Every row gives one point. The last column is the point's height on a tilted bowl or saddle (a function of degree 2), plus a little noise. Along how many of its main directions does it bend up, bend down or stay straight?

Points (18 x 4)
[[ 59  68 -48 -54]
 [ -3  78  43 -58]
 [  9  19 -55 -17]
 [-18  49 -36 -19]
 [-33   7  26 -19]
 [-50 -57 -37 -74]
 [ 35 -13  16 -12]
 [-21  29  -9 -10]
 [ 14 -33 -19 -14]
 [-37 -43 -12 -40]
 [  9 -26 -20 -11]
 [ 55 -43 -99 -79]
 [ 11 -54 -64 -52]
 [ 64  39  15 -41]
 [-42  43  54 -46]
 [ 32  -7  40 -23]
 [ 61  -4   3 -19]
 [ 23  27  -1  -8]]
Directions: 0 up, 3 down, 0 straight

Points (23 x 5)
[[-47  20  -2 -37 -18]
 [-63  15 -47  62 -42]
 [-67 -17  39 -12 -48]
 [ 52   2 -51 -23 -47]
 [ 77 -42   6 -64 -88]
 [-43  65  -7 -82 -17]
 [-34 -31 -96  56 -84]
 [ 69  34  29  79 -43]
 [-15  37  17 -30 -16]
 [-44 -53 -49  57 -67]
 [ -6  -2   4 -20 -12]
 [-11  -2  17  39 -12]
 [ 16   9  44 -38 -33]
 [-56  -1  30 -22 -35]
 [-20   8   4  24 -11]
 [ 44 -16  13   0 -35]
 [-24  -2  26  23 -17]
 [  8 -47  71 -46 -40]
 [  8 -33  -4 -64 -23]
 [-36  79 -33  64  -2]
 [ 19  14  37  38 -20]
 [-43 -45  27  26 -32]
 [ 17  -5  14 -44 -22]]
Directions: 0 up, 2 down, 2 straight

Points (46 x 7)
[[  -8    1    6  -85   -7   18   24]
 [ -16   18  -14    7   19   91   29]
 [ -23   21   44   26   40   20   23]
 [ -39  -22  -14   53   17   44    9]
 [ -30   27   30   -3   12  -11   22]
 [  40  -30  -37  -19   -4   33   42]
 [  47    9   66   61  121   17    0]
 [   0   27   31   18  -21   -1    4]
 [ -26   -7  -17   28   69   21   23]
 [ -11   22   41    2   38   10   31]
 [ -56  -37   13   11  -58  -35   12]
 [ -11   25    4  -15   77  -13   51]
 [  22  -13  -61   -5   52  -55   53]
 [ -61   57  -49   38   63  -57   86]
 [  -2  -78   83   -9   20  -53   36]
 [ -12  -51  -11  -50  -29  -68   35]
 [  30   76   -3  -42    3    0   17]
 [ -33    3    9   19   -8   23   10]
 [  20   -4 -112   25   -5   68   49]
 [ -14   11  -21  -46    9   41   16]
 [ -11   34    3  -59    0    9   11]
 [   3  -51   37  -45  -10   23   68]
 [  64   12   16  -47  -26   -8   34]
 [ 111   12   80   -3  -50   18  104]
 [  34  -50  -44  -16    8  -25   46]
 [   4   -5  -17  112   45   25  -49]
 [ -21   12  -43    0  -17  -54   14]
 [  80   -3   -5   72   -4   51   22]
 [   4   -6   36   11  -52   -4    4]
 [ -53   18   12    7  -74    1    7]
 [ -42   24  -58   39   19   -8   25]
 [ -36   -5   29   -1  -18   16   20]
 [ -14  -34    9  -18   57   34   56]
 [ -83   38  -38  -48    6   60   14]
 [  21   60   85    9  -40  -28   36]
 [ -57   17  -32   29  -66  -79   18]
 [  28   -3   80    5  -32  -11   21]
 [ -71  -18  -13  -10   32    1   53]
 [  39   24   19   40   -8   69   31]
 [ -23    8   20  -35  -72   20   11]
 [  64   46   49  -14  -27   -2   45]
 [  61    3   17  -14   14  -34   27]
 [ -62  -12  -58  -16   39  -43   68]
 [ -28  -35 -110  -48    1  -70   86]
 [ -26   65   23   47   43   26   30]
 [ -21   39   -5  -32   11  -54   23]]
Directions: 4 up, 1 down, 1 straight
